Each row is a point. Before rounding, the points of a table are all equally far from one centre. They may lie mostly on one side of it. Write the centre, to within rounding.

Points, 5 rows:
[[ -5  43]
 [-14  31]
 [ 58 -17]
 [ 57  43]
 [ -3  46]]
Centre: [26 12]

Points:
[[-49 -17  -8  29   4 -10]
 [ -7  25   2   3 -31 -34]
 [-28 -23  52   5   0   0]
 [  6  10  53  16  30 -26]
 [-37  -5  -3  41  27   3]
 [-10 -24  31  -2  44 -12]
 [  4  -1  11  60 -11  22]
 [-16  -7  13  -4 -17  28]
 [ -9   5 -35  -1  -6 -21]
 [ -9 -58   3  18  19 -30]
 [ 46  -5  23  -7  -8 -16]
 [-31  29  26  15   2 -32]]
Centre: [  1 -10  12  21   1 -15]

Points:
[[-24   3   4   1 -23  34  28   5 -18 -30  21]
 [ 17 -23 -14 -31  -3  14 -12  29  23 -26   9]
 [ 20  -9 -20  16 -25  28 -11  14  -6 -41  38]
 [  2 -16  14 -25   0  36  -7  23  25 -11  -5]
 [ 20 -12  34  12 -23  38  27  -2  -6   8  29]
 [ 15  16  25  15  20  17 -13   5  25  -5  15]
 [ -7 -32  19 -36   5  14 -15  36  -1 -36   9]
 [ 10  -1 -15   5  -4  40   3  25  18 -41  23]
 [ 11  13  -9   6  -1  -2   2   7 -21 -56   0]
 [ -7  -6  45  -6  20   4  37   4  -8 -23  31]
 [ 18  -3   2  -1  27  27   8  12   7 -57  21]
 [ 13 -23 -17 -29  -9  14 -13  39 -31 -42  11]
 [ 12   9   3 -46  19   5  -8  15  10 -11  60]
 [ 40 -22   0   8  25  10  24  14  -2   8  44]
 [ -3  42   3  -3  -1  16  -4  21 -20  11   1]
 [ 22  -3   6  24  16  18  -2 -12 -26 -14 -10]]
Centre: [ 12  -3  11 -11  -1  12   0  13 -15 -12  26]

Points:
[[ -6  -3   2  10  19  -7   0  -1 -24  -6 -11 -15 -21 -14   0  -8  19  10]
 [ -3  13   8  29  18   1  22   6 -25  -4  12 -23  11 -13 -16  16 -21  20]
 [-12  14  10   2   7  -1  10 -16  10 -24   1 -17  -6 -27 -19 -15  -1  23]
 [ 11 -14  18  16  -1   7 -11  -5 -16  18  11  13  -7  -2 -16   6   4  48]
 [-25 -10  -6  43   7  18   5 -10  -4 -11  16   7   8 -20  -7  13   3  20]
 [-29  22 -23   9   3  29 -10  -7 -28  -2 -17  -5 -19 -19  15  16   5  18]
 [-21  -6 -21   0   8  17  -4   3   5  11  -9  23  -3 -23  -6  19  19  27]
 [-18  29   1  19   1  -9  -3 -14  -9   6 -23 -39   1 -16  17  19  -1  21]
 [  7  24   4  11  21  -3 -12  17   4   5  17  -7 -20 -24  12  27   6  15]
 [-41   1  11  25  11  24  -1 -14 -18  27  12  -2  14  -2 -19   3  23  33]
 [  0   4  10 -18  26  -4 -23 -15  -5  13  19   0   0  -9  -4  17  23  52]
 [  5  -7   2  27 -15  -7 -10 -21  -1   3  -4   0  -5 -14  10  11  10  49]
 [-28  -2   3   6  19  24  -8  -6   3   1 -10   4   0  -8 -34  10  27  32]
 [ -7  20 -14  -6  11  14  16 -25  -6  -2   6  30  -4 -17  -7  19   6  39]
 [-19  10 -13   1  -9   4 -12 -31 -22 -13  -9   3 -24 -20  -3   9  -8  33]
 [-24  -1 -10  -6  19  21  18  -5  13   9 -18 -20  14  -9 -13  17  24  28]
 [-33  -6 -21   0  10  -5  -9   3   2   1 -10   5   8  -9 -10  13  16  54]
 [ -1  18  13  18  13  -8 -14 -27 -40 -11   3  -5  16  -8   6  26   2  16]
 [-10  -6  14  -2   9  27  17 -30  -7   2  31   1  21 -29 -11  11 -12  34]
 [ -4   6   5   0  10  -6 -28  -9 -35   7   3  15 -15 -12 -16  15 -10  20]
 [ -4  -1   2  12  -1  17  -5  17  -6  41  10   8 -13  -9   1  30   1  38]
 [-14   0 -28  -3   2  37   3   3 -19  10  16  -3   2  10  -7  23  23  36]
 [  2 -10  -1  14  28   3  -3 -10   4  16  -7 -10  -5   1  -9   1  10  60]
 [-11  22  -5  31  30  34 -19  -7 -15   0   1 -12  -5   8   7   9  27  25]
 [  4  16  20  10 -16  34   3 -14 -15  -4  -9  -5   4  20  -2  16  -9  11]]
Centre: [-14  12   6   4   7  13  -3  -4 -10   4   6  -9   5  -9   3  10   1  30]

Points (29 x 24):
[[ -8  26   4  32  -2   1 -24  12  29 -15  24  36   2   8 -48   4  -4 -34
   22   4  -7   8 -50   5]
 [ -1 -13  24  10 -14 -20 -32  -7  34 -20  12  29 -29   4 -27 -24 -10   8
   20  11  -8  12 -36  29]
 [ 20 -29   5  28  18  -9 -39 -13  12 -36 -33  10   6  21 -23  -3   3  -2
   39  19  12  -2 -10  13]
 [ -9   9   4  35  20 -11 -11  -8  53 -21  -8  23  -9  54 -30   2  11 -23
    1  22   4  10 -26  18]
 [  1 -19  34  22  -8 -16 -16  10  21  22  -8  15  19   2 -41  11 -11 -16
   22  16 -13  -9 -41  18]
 [-18  -8  35  26 -15   1   3  10  12  20  15  20 -10 -19  -9 -14  23 -14
   18   9  -7   6 -37  50]
 [ 28 -12 -22  -8 -18  10   4 -20  18 -10  -6  12  -6  16 -52 -16  20 -13
   18   5  10   1   0  28]
 [  9  13  29  11  10 -17  -3  14  23 -19 -19  13 -12   1 -32  34   6  11
   24  17 -23  33 -51  14]
 [ -5 -24  29  44  20   4  -1   7  55  -4 -10  11 -20   4  -8  21  19  -5
   33  25 -20   0 -11  21]
 [  5   6  15  31   8  -5 -20 -10 -32 -10 -22  39  14  15 -35   0  -6 -19
   52  19  -1  13  -7   4]
 [-30  10  38  17  22  -2 -14  -5  35   6 -16  41  -9  21 -29  28  29  -8
    9   3 -13  -5 -18  29]
 [ -7 -14  26  53   6   7   0   5  38 -22  -8   0 -20   9  -6  -7  32 -20
   -3  31 -26   4 -32  27]
 [ 25  -9  10  31 -15   6  -5  21  26 -19 -11 -17   0 -32 -45  -2   5  -7
   27   4  -4  -2 -29  19]
 [  4  -5  -6  29   7  19 -25 -45  20 -12 -35   1   1  11 -52   3  -5 -16
   20   7  -1  -2   3  15]
 [  3  -8  31  30   1  13 -28 -20  44 -15   7  24 -32  12 -36  -6 -20 -22
   13  11  -7  18 -26  30]
 [ 14 -10  13  22  18  -5 -28  17 -14  -6   0  -6  -5  33 -15  -3  -2   2
   16   0 -25   2 -52  31]
 [-27  -3  -3  42  -4  -7  -3 -18   3 -12   9  12 -25  37 -27   9  37 -17
   13  34 -27  10 -30  25]
 [ 12  -4  -7  21   7   7 -33   9  34 -57 -25   9   1   2 -50 -12  11   5
   11  15  -3   7 -31   5]
 [ -6   0  38  32   6  13 -41  28   6 -22 -15  15  -9 -25 -11  -9  13  10
   25  29   0  11 -34  15]
 [ -1   1   9  29  -3 -41 -17 -31  16  -6 -13   5  -4  12 -35  14  24 -19
   14  25   9  28 -28  45]
 [ 21 -20  16  27  25  27   0   6  29   1 -18   3 -21  37 -29   1  34  -8
   27  22 -12   5 -31  13]
 [ 17   4   3  60  15  -2 -27  13   4 -37 -19  16 -11   6 -14   0  29  -4
   23  -5 -10 -21 -40  34]
 [  9  -4   6  23 -16 -11   1 -37  12 -19 -22  17 -25  26 -17 -13   8 -26
   24  18 -26  32 -46  31]
 [ -9  -6  22  38  14   9   4 -25  32  16 -31   6   5  18  -5 -24 -25 -23
   16  23  -9   5 -25   3]
 [ -3   2  30  27  11 -16  16 -36  29 -22 -15  -1  -8  -1 -25  -6  -8  -9
   35   5   2  11 -54  19]
 [-15  -7  23  33  12  -1   0 -29  37 -19  -8  43 -12   7 -43   4   0 -21
   10 -26   4  29  -7  20]
 [  2 -21  18  37  17 -32 -31  -8  -8 -13  16  22 -10  17 -32  24 -15 -15
   -2  24  -5   8 -30  14]
 [ 36 -20  21  38  15 -22 -15 -18   9 -20 -16   6 -15  14 -22  27  22 -24
    9   8   0  -1 -15  40]
 [ -6   6  14  21  17 -12  -6 -24  36 -36 -19  40   5  41 -15 -21   6  -2
   35  22  16  21 -23  14]]
Centre: [ -2   2  -3  18   8   2  -4   1  11 -10 -10  22  -5   0 -15   2   5 -11
  14  12  -4   7 -18  19]

Points (28 x 24):
[[ -6 -15 -28   4  12  16   6 -17  26  13 -20   9   7 -54 -18   9  24 -23
   18 -12  30  26  -7 -21]
 [-23 -14  -8  20  13  -8 -11 -45  26   4 -14  20 -12 -46  21  18   9 -21
   10 -13   7  35  -3  -9]
 [  4 -11 -15  -3  33  12  27 -16  36  19   4  19 -10 -38   6  10  -3 -29
   -7 -11   3  31  -5 -36]
 [-16  -8  -6 -23  10 -18 -13 -19  46  11  -9  -3  -2 -26   2  -8   8 -37
   -7 -16  27  29 -11   3]
 [ -1 -31  -4  11  10  -4  12 -15  37  12   5   8   3 -49  -4 -14  30 -20
   13   0  22  30  -4   5]
 [ 15  17 -14   0  28 -19   0 -16  39   1  13  -8 -18 -39  26  -1  13 -13
    8 -22  30  38 -14  -8]
 [  3 -16 -29  16   8   3  -8 -26  45  26 -31  20  -4 -31  20 -10  10 -36
   -9 -10   8  17   1 -17]
 [-11 -22 -15  -3  30 -31  17   5  33  14 -12  15  14 -35   9  -6  31 -42
   16 -25  12  22  12  -9]
 [ 11   0 -41  22  24  -9  13 -15  26  23  -5   1  14 -33  12  -7  21 -18
  -22   6  14  39 -10 -25]
 [ -6  -2  -9   5   7 -21  36 -10  39  12  -5   8   0 -43   1  20   8 -19
   22 -21   6  31  -8  -8]
 [ 25  10 -20   0   7 -16  11 -26  11   6   4  -8  11 -38  26  -9  24 -18
  -12 -29   6  28 -11   0]
 [ 21  14 -28  -3   1   6   6 -27  42   0 -16  26  -2 -36  27   7  14 -29
   -8 -10   5  26   2 -17]
 [-17  -9   3  15  21   2   9 -21  24  21 -17   0 -19 -48  18 -17   7 -25
   18 -16  -2   7 -11  -8]
 [  5  19   7   1  11   1   0 -29  33  -5 -13  -1  15 -35  32   7  21 -29
    0   9   1  26 -12 -24]
 [ -3   3 -19  -7  -8  -2  15 -28  19  14   1  31  16 -36  25  12  10 -35
    1 -12  23  33   1 -31]
 [ -4 -10 -25  -1  13  -2   6 -23  28   7   1  -6  -2 -36   8 -17  28 -44
  -28 -12  15  34  -6 -19]
 [-11   3  -8  -3  24   2  30 -31  21  15   8 -10  -2 -32  10  -5  16 -46
    1  -6  14  27  -6   0]
 [ -3  -7  -6  -5  24  -7  19 -11  26  -1 -18  -1 -17 -52   3   8  34 -17
    5  -6   9  33 -25 -18]
 [-13 -12 -18 -15   6  14  15 -21  28  10  18  33   5 -43 -13  -9  31 -15
    7  -2  29  21 -15 -12]
 [ 10  -8 -30   2  30  -5   3 -34  44  24  -9   1   1 -37  -2  10  12 -28
   20 -12  35  41  -6 -28]
 [ -7  -5   6   3  23   3   0 -30  41   3  -1   2  20 -46   1  14  27 -19
  -14 -33  10  16 -21 -33]
 [ 19 -20   4   7  10 -26  12 -33  21  10 -24  22   5 -37  -9   8  43 -33
   17 -22  31  14   4 -29]
 [-25  -7  -4   6  22   1  19 -34  23   6 -22  13   0 -38   9  24  13 -42
   -5   2  16  13 -21 -17]
 [-11 -31 -24  10   5   3  10 -22  21  18 -39   7   5 -26 -10   5  18 -40
   10 -10   7  30  -2  -6]
 [ 17 -10 -34 -10  -9   4 -21 -14  21   4 -31  -1 -16 -34   7   3  17 -27
   -7 -23  18  22 -17 -12]
 [ 19  10 -13  12  13  10  17 -25  41  19  14  10  -8 -39  -4  12  22 -34
   -9  -8   3  31   2 -20]
 [  4 -11  -5  19   5   5  -6 -19  22   1 -22  -8 -13  -6   9  -3  10 -24
   -6 -32   2  53 -13 -46]
 [ 13 -10 -10   8  16  -3 -12 -60  30   2 -10  30   0 -32  28   4  16 -19
   -1 -35  19  26  -3  -5]]
Centre: [  1  -5 -16   8  20 -11  -4 -16  16  -4   1  12  -1  -3   0   0  14 -10
   9 -11  13   5  -1 -21]

Points, 29 rows:
[[ 34  17 -50   6  -2  13  -4 -11 -23 -26  32  -5  17  28  23 -15  -1  -9
    9   7   4 -10  -4 -11]
 [ 32  38 -32  33  -3   6   6  -4  -7 -31  -3 -11  26  19  22 -16  28 -16
  -11   2  23 -27 -13  -2]
 [ 16  14 -57  -2  26 -30  21   8 -18 -15   8   2  30  30   6   1  39  -2
   20   1  12 -31  -3  20]
 [ 23  35 -47  35 -26 -14  -6  -5   9  -9  12 -23   7  33  23  -7  18  -6
   -2 -34   5  -9 -13  23]
 [ 41  20 -18  11 -16 -21  22  -4   0 -18   9  -9  18  17  29  13  18   4
    8  15 -18 -50  23  23]
 [-18   6 -36  20  37 -19  10   1  21  -7   0  -2  -2  14  33  -6  10   0
    1 -22 -12 -23   0  -7]
 [ 11  14 -51   8   6 -33  23   6 -22 -42  -2  -4  24  18  22 -14  22  -1
   -3 -13   5 -37   7  16]
 [  2  37 -28  19 -12  -9   2 -19   3 -46  38  13  11  12  29  -7  18  -9
   -5 -20  -3 -34   4  20]
 [ 10   9 -35  26  10 -21   3 -26  14 -34  32 -14  15  29  19  -1 -12  -1
    7  20  25 -39 -10   3]
 [ 29  19 -52  16  14 -12  -2  -2 -15 -10 -24 -15  18   3   9  13  27  -5
  -12 -23  19 -23  11   7]
 [ 17  25 -22  27  20  -3   6 -10   1   0  27 -23  21  31  24 -24   2 -15
    8   2   4 -34 -15  29]
 [ -8  21 -55  14  22  -1  11 -13 -21 -27   8  -6   9  26  15 -22   4  10
  -20 -10  -3 -25   4   4]
 [ 11  20 -47   9 -13  -4 -11 -16 -12 -26   2  -5 -14   9  28   3  37  -5
   -9   1 -11 -58   5  15]
 [ 14  31 -15  -5   4 -36  -1  -6   6  -4  13  -3  35  42  32  -1  43  14
   20  -8  -4 -27 -14  12]
 [ 24  12 -41  -6  -3 -19   2 -21  -6 -19  29   5  26  19  25 -12  14  -2
    8  -5   3 -49  15   4]
 [ -6  25 -33  17  27 -19  12  -3   3 -11  14 -18  23  13  21 -18  48  -7
   10  -3   3 -31  -4  34]
 [  6   1 -34   9  15 -10  24 -20   4  10  -4 -35  32  17  13 -12  32   6
  -10   2  11 -25  15  13]
 [ 21  22 -43   5  13  -9 -11  -7 -19 -30  27  -8  17  49  28  12  19 -11
   12 -18   6 -45 -14   4]
 [ 11  14 -49  34  19 -27  23  -1  -6 -27   6 -15  29  38   9 -18  34  -1
   -7  -1  16 -33 -13  20]
 [ 16  28 -49  24 -12 -19  21 -13  -8 -11  10 -20   5  29  10 -23  32   4
   18  -4  32 -25  -7  12]
 [ 19  23 -44  13  -5 -14  14 -27  -9 -29  25  -4  12  40  26 -14  20  21
   -7   8  -2 -41 -17   1]
 [-19  48 -40  23  -2 -15  21 -11  -8 -35  25   1   4  26  -1 -19  18   9
   21   2  -7 -32 -14  15]
 [ 23  36 -28  -7  22 -11 -24   9 -13 -40  34  -5  21  12   9  -3   6   2
   10 -13   3 -26 -19  12]
 [ 21  17 -41  35   3 -27  -8 -15 -20 -53  -2  -5  17  40  26   6  40  -2
    0  -8   1 -39 -15  21]
 [ 21  26 -25   6  20 -15  10 -26  -6 -18   1 -33  16  28  -5  17   3  31
   -3  -6 -12 -44  -1  19]
 [ 27  22 -60  35  -5  -7  10   7 -12 -19  15 -25  16  34  18   0  15  15
    3 -14  -3 -49  -8  23]
 [  1  18 -35  26  21 -26  13 -10   9 -26   1   1  -5  10  18  -7  29   9
   27   0 -24 -45  17  23]
 [ 15   9 -23  14  22 -35  -1 -17 -16 -30  14 -29  -2  35  18   1  29  10
  -28  -3   2 -30  -8  11]
 [-25  19 -48  22  12 -27  15 -15  -4 -27  17  -6  26  24   4 -13  25   5
   24 -26  29 -20  -4  25]]
Centre: [  0  -8 -14  15 -12   3   3   4  -1 -19   3   5  11  22  -1  15  16   3
   7   0  -1 -11 -13  17]

Points (31 x 24):
[[ -2  53  23 -12 -25   2  -3 -12 -10   1   0 -13  12 -18   8  -5  41 -27
   -3  13   7  29 -10  -2]
 [ 24  23  41  -8 -20   0  20  -8 -18  -1 -10 -16  13 -17  -1 -10  48 -16
  -15   1   0   8   6   7]
 [ -7  24  35  -6 -26   6  15 -30 -18  16   9  -6  14   3  -2 -11  42   0
   -4  12  -2   8  -8   9]
 [-14  19  34  -2  -6   9  -1  -7 -18  10   6 -13   4  -8 -10  -9  38 -11
  -17  40  -4   9  13   7]
 [  1  33  23 -20   8  -9  21 -35 -12  -4   8 -16   2 -26 -16 -12  35 -20
   -9  21  13   3 -20   4]
 [ -6  32  42 -15 -18 -10   8 -22 -16  -2  18 -10  -6 -17  -2  -9  52   2
  -20  10 -10   8 -15   2]
 [-13  26  39   1   4  -9   4 -10 -17   1  -8 -10   4 -25   1 -14  55   0
   -4  -3   0   9 -23  -2]
 [ -2  31  28  -5  -2  -1  17  -4 -22 -19  -4 -16  11   7 -17  -2  41  -3
  -15  24  -9  20  -1   2]
 [-14  27  38 -13 -11 -18   8  -6 -12 -12  -5  -9   7 -21   3 -14  60  -6
   -4  -1   9   8 -19  13]
 [ -5  25  37  -2 -19   1   1 -17 -28 -17  -6 -10   5 -20   4  -3  55  -9
   -5  16   4  19 -25  11]
 [  2  20  43  -1 -31  -4  -4 -30 -12  -2 -12 -17   6 -21   5  -5  43   2
   -3  12  -3   6  -7  12]
 [ 18  15  23  -8 -10   0  29 -23 -18  -5  19  -3   9 -29  -4  -5  36  -6
  -11  28   7  27   8   9]
 [-16  23  31   1 -19 -15  18 -37 -20  -2   0   5  16 -14 -13   8  40 -17
  -32   6  -8  20  -7   8]
 [ -1  25  18   5 -15 -19  10 -11 -16 -16 -14 -13   0  -2   3  11  53 -23
   -2  11   6  12 -21  15]
 [ -8  36  34 -17 -16 -25  27 -12 -30 -21   4  -9  13 -20   2 -10  36  -6
  -18  11  -1   4  -4  13]
 [-17  29  14 -19  -9   7  19 -29 -19   4   6   7   3 -23 -13  -6  49 -18
   -1  31   9  23 -19  10]
 [  9  13  31 -19 -17 -10   9  -6 -26 -21  16  -8   3 -33   5 -25  14 -31
   -5  21   1   8 -10   4]
 [ -5  40  33  -9 -14 -21  10 -15 -16 -22   2 -21  16 -15 -14  -8  36 -10
  -18  17 -18  13   4   6]
 [ -6  20  24  15 -15 -23  10  -9  -4  11   5  -7  -2 -10  -2   5  52 -14
   -7  17  -8  18 -14  18]
 [  0  35  25 -16  -7  -8   2  -2 -13   4   3 -18   6 -13  -4 -10  44  15
  -26   8  18  22   0  20]
 [-15  27  15 -12 -20  -1  -5  -2 -13  -1 -10 -10  13 -31  -9 -22  36  -3
  -28  32   1  13 -22  -2]
 [ -4  36  23  -3 -12  -1   9  -3 -17   4   4 -24  11 -11 -12   8  57 -12
  -21  14  -7  17 -30   8]
 [-13  23  26   1 -10  -7   3 -17 -24   7 -18  -9  12 -15   3 -11  51 -24
    4   7   9  22 -20   0]
 [ -9  12  35  -5 -31 -25  22 -10 -10 -11  21  -2  23 -29   0 -10  45 -13
  -10  16  -2   7  -3  -2]
 [ 16  39  27  -8 -29  -9  14   6 -16  -9 -13  -4  11 -16  -3   1  37   1
   -1  10   8  16   9  30]
 [ 18  25  20  -1 -26 -14   5  -7 -19 -15  -3 -23  15 -19  -5  -5  51  -5
   -8  11 -11  26  -2   6]
 [ -6  24  30 -12 -25 -11  37 -21 -10  -4  10 -12   2 -16 -11  -5  32 -11
  -12  11  10  23 -15  18]
 [-10  33  35   5 -14 -18  13 -14  -6  13   0   1  -4 -26   9 -17  27 -18
  -12  21 -11  13 -10   4]
 [  2  33  23   2 -23   3  14 -10 -12  -8  11 -23   7 -18  -1   1  39  -5
  -19  29 -24  22  -7   6]
 [-14  24  38 -22  -6  -7  12 -27 -11 -12   3  -6   8  -4  -3 -12  41   7
  -22   3   4  28   0   8]
 [-11  27  34  -9  -1 -15   7   9 -12   0  21   1  19  -2   3  -9  39  -6
   -6  23 -14  11  -4  28]]
Centre: [ -3  16  11 -16  -9   0   0  -6 -13  -3   5   2   8 -21  -8  11  23 -10
  -5   1  -1   1  -4   2]
